Each row is a point. To make a cloud, some directions were put in groups of two or more. Within a group, all points are equally far from the middle, so they leave a hole (a ring in 2 directions, a hollow ball in 3). The other directions are filled evenly. Then the cloud was stretched, turned, moved and blurred a little. How many holes are there, and how many directions does each take, smallest first?

Cloud, 20 rows:
[[ 0.19  0.24 -0.58]
 [ 0.03 -0.57 -0.14]
 [-0.27  0.31 -0.07]
 [-0.52 -0.02  0.11]
 [-0.24 -0.13  0.37]
 [ 0.10 -0.38  0.42]
 [ 0.15 -0.53  0.07]
 [ 0.38  0.28  0.56]
 [-0.06 -0.44 -0.48]
 [ 0.49  0.37 -0.48]
 [ 0.34  0.38 -0.52]
 [ 0.39  0.25  0.58]
 [-0.20  0.33 -0.52]
 [-0.50 -0.18  0.22]
 [-0.11 -0.11 -0.68]
 [ 0.13 -0.14 -0.54]
 [-0.36 -0.37  0.34]
 [ 0.03  0.05  0.45]
 [ 0.11 -0.43 -0.31]
 [-0.02  0.50 -0.08]]
Holes: 1 (2)

Cloud (29 x 4):
[[-0.22  0.54  0.05  0.61]
 [-0.12  0.29  0.12  0.93]
 [-0.06  0.22 -0.47  0.00]
 [-0.18  0.55 -0.20  0.75]
 [ 0.35  0.09 -0.29  0.08]
 [ 0.08 -0.02  0.26  0.62]
 [-0.35  0.19  0.22  0.55]
 [-0.30  0.49 -0.27 -0.06]
 [-0.71  0.36 -0.11  0.12]
 [-0.16 -0.22  0.27 -0.42]
 [-0.91  0.16 -0.16 -0.11]
 [-0.26 -0.46  0.05 -0.30]
 [ 0.02  0.56 -0.22  0.22]
 [ 0.23 -0.35 -0.33  0.51]
 [-0.17 -0.31  0.23 -0.40]
 [ 0.04  0.21  0.19 -0.22]
 [ 0.28 -0.13  0.13  0.26]
 [-0.73 -0.09  0.04  0.17]
 [-0.13  0.47 -0.16 -0.17]
 [-0.76  0.41  0.08 -0.03]
 [ 0.10  0.32 -0.42  0.10]
 [-0.65 -0.01  0.32  0.09]
 [-0.47  0.49  0.08 -0.46]
 [-0.52  0.52 -0.05  0.11]
 [-0.31  0.44  0.23  0.38]
 [-0.17  0.18  0.22  0.68]
 [-0.15  0.12  0.35 -0.27]
 [ 0.07 -0.03 -0.41 -0.14]
 [-0.27  0.10 -0.07  0.90]]
Holes: 1 (3)

Cloud, 72 rows:
[[-0.45  0.44 -0.19 -0.24 -0.18 -0.28  0.41 -0.63]
 [-0.30  0.98 -0.38 -0.27  0.05 -0.10  0.24  0.07]
 [ 0.20  0.19 -0.22  0.33  0.38  0.20 -0.09 -0.09]
 [ 0.04  0.49  0.45 -0.24  0.07  0.53 -0.28  0.42]
 [-0.35  0.49 -0.43 -0.21 -0.48 -0.12  0.54 -0.10]
 [-0.46  0.34 -0.46 -0.26 -0.21 -0.40  0.34  0.19]
 [ 0.13 -0.28  0.57 -0.26  0.07 -0.11  0.21  0.77]
 [-0.63  0.40 -0.11  0.24 -0.33 -0.05  0.10  0.73]
 [-0.26  0.43  0.13 -0.81  0.44 -0.20 -0.36 -0.14]
 [ 0.19  0.43  0.45 -0.32  0.21  0.34 -0.16  0.44]
 [-0.01 -0.44  0.26 -0.16 -0.12  0.26 -0.42 -0.02]
 [ 0.03  0.66 -0.91 -0.23 -0.33  0.16 -0.19 -0.19]
 [-0.15  0.23 -0.66  0.01 -0.17 -0.32 -0.22 -0.11]
 [ 0.66  0.48  0.10 -0.06 -0.05  0.14 -0.48  0.16]
 [-0.85  0.47 -0.23 -0.30  0.31 -0.49 -0.07  0.08]
 [ 0.34  0.56 -0.48  0.03 -0.53 -0.09  0.19 -0.31]
 [ 0.14  0.74  0.20 -0.57  0.07 -0.11 -0.29  0.47]
 [-0.44  0.01  0.13 -0.19  0.01  0.17  0.54 -0.26]
 [-0.64  0.94  0.15 -0.08 -0.23 -0.03  0.04 -0.05]
 [ 0.93  0.27 -0.31 -0.15 -0.10  0.21  0.18 -0.17]
 [-0.75 -0.13 -0.12 -0.39 -0.25 -0.01 -0.04  0.26]
 [ 0.34  0.17  0.16 -0.05  0.50 -0.33 -0.45  0.75]
 [ 0.15 -0.57 -0.17 -0.22 -0.07  0.07  0.00  0.42]
 [ 0.29  0.44 -0.30  0.17  0.42 -0.03  0.11  0.66]
 [ 0.44  0.40 -0.24 -0.28  0.01  0.35 -0.13 -0.54]
 [-0.17  0.61  0.41  0.03 -0.33 -0.19 -0.43  0.22]
 [ 0.54  0.15 -0.15 -0.33  0.09  0.27  0.16 -0.43]
 [-0.01  0.74 -0.30 -0.01 -0.19 -0.38  0.56  0.46]
 [ 0.11 -0.31 -0.52  0.04 -0.13  0.30  0.11  0.24]
 [-0.26 -0.66 -0.17 -0.03  0.35  0.01 -0.21 -0.06]
 [ 0.35 -0.06 -0.02 -0.22  0.32  0.06  0.65 -0.17]
 [ 0.08 -0.07 -0.53  0.09  0.31  0.23 -0.16 -0.15]
 [ 0.24  0.14  0.55  0.11  0.42 -0.85 -0.20  0.39]
 [-0.02  0.22 -0.55  0.25  0.22 -0.42 -0.13 -0.34]
 [-0.43 -0.30  0.45 -0.17  0.12 -0.25  0.03  0.76]
 [ 0.13 -0.06 -0.06 -0.69  0.11  0.26 -0.14  0.44]
 [ 0.16 -0.01 -0.12  0.13 -0.52 -0.24  0.57 -0.26]
 [ 0.20 -0.22  0.12 -0.43 -0.21  0.43 -0.25 -0.01]
 [-0.78  0.39 -0.15 -0.05 -0.07 -0.35  0.16  0.44]
 [-0.46 -0.20  0.03  0.32 -0.20  0.18 -0.47  0.67]
 [-0.83  0.15  0.71 -0.03  0.07 -0.36 -0.44  0.22]
 [ 0.24  0.23 -0.32  0.35  0.15 -0.58 -0.21  0.60]
 [ 0.31 -0.06  0.59  0.17  0.29  0.13 -0.24  0.33]
 [ 0.22  0.16 -0.13  0.35  0.09  0.42 -0.02  0.11]
 [ 0.61 -0.27 -0.25 -0.01  0.36 -0.26 -0.41  0.31]
 [-0.12 -0.44  0.19  0.16 -0.34  0.06 -0.48  0.44]
 [-0.22  0.18 -0.15 -0.79  0.43  0.10 -0.35  0.13]
 [-0.24 -0.49 -0.27  0.17 -0.01 -0.60  0.58  0.03]
 [ 0.80 -0.27  0.15 -0.04  0.00  0.16  0.06 -0.04]
 [-0.30 -0.72  0.44 -0.07  0.04 -0.34 -0.15 -0.29]
 [-0.79  0.78 -0.30 -0.18 -0.31 -0.04  0.25  0.17]
 [ 0.28  0.68  0.32 -0.22 -0.17 -0.42  0.21  0.43]
 [-0.03  0.62 -0.27 -0.04 -0.01 -0.32 -0.25  0.87]
 [ 0.07  0.41 -0.55 -0.60  0.06 -0.26 -0.02  0.32]
 [-0.74 -0.19  0.45 -0.43  0.00 -0.39 -0.11 -0.41]
 [ 0.34  0.17 -0.05 -0.44  0.18  0.26 -0.11 -0.58]
 [ 0.58  0.49  0.27  0.01  0.13  0.25 -0.15  0.39]
 [-0.13  0.42  0.33  0.12 -0.49 -0.10 -0.47  0.07]
 [ 0.34  0.13 -0.38  0.25  0.37  0.05 -0.02 -0.31]
 [-0.37 -0.40 -0.19  0.57  0.01 -0.53  0.15 -0.17]
 [-0.05  0.37 -0.48 -0.19  0.16 -0.44  0.40 -0.63]
 [-0.18 -0.17  0.39 -0.11 -0.09 -0.62  0.18  0.88]
 [-0.34  0.59 -0.50 -0.32  0.15 -0.39  0.35 -0.13]
 [ 0.44  0.19 -0.30  0.43  0.42 -0.48  0.11 -0.26]
 [-0.33 -0.27  0.32 -0.06 -0.36 -0.16 -0.38 -0.23]
 [ 0.43  0.32 -0.07 -0.75  0.05  0.07 -0.18 -0.15]
 [-0.18  0.59  0.41 -0.15 -0.23 -0.31 -0.37  0.52]
 [ 0.46  0.01  0.18  0.33  0.54 -0.09 -0.05 -0.32]
 [ 0.49 -0.08  0.04 -0.58  0.15  0.15 -0.15 -0.11]
 [-0.28 -0.26 -0.34  0.01 -0.22 -0.31  0.57  0.18]
 [ 0.04  0.50 -0.09 -0.30 -0.07 -0.47  0.54 -0.36]
 [-0.70 -0.13  0.75 -0.14  0.21 -0.02 -0.33  0.45]]
Holes: 3 (2, 2, 2)
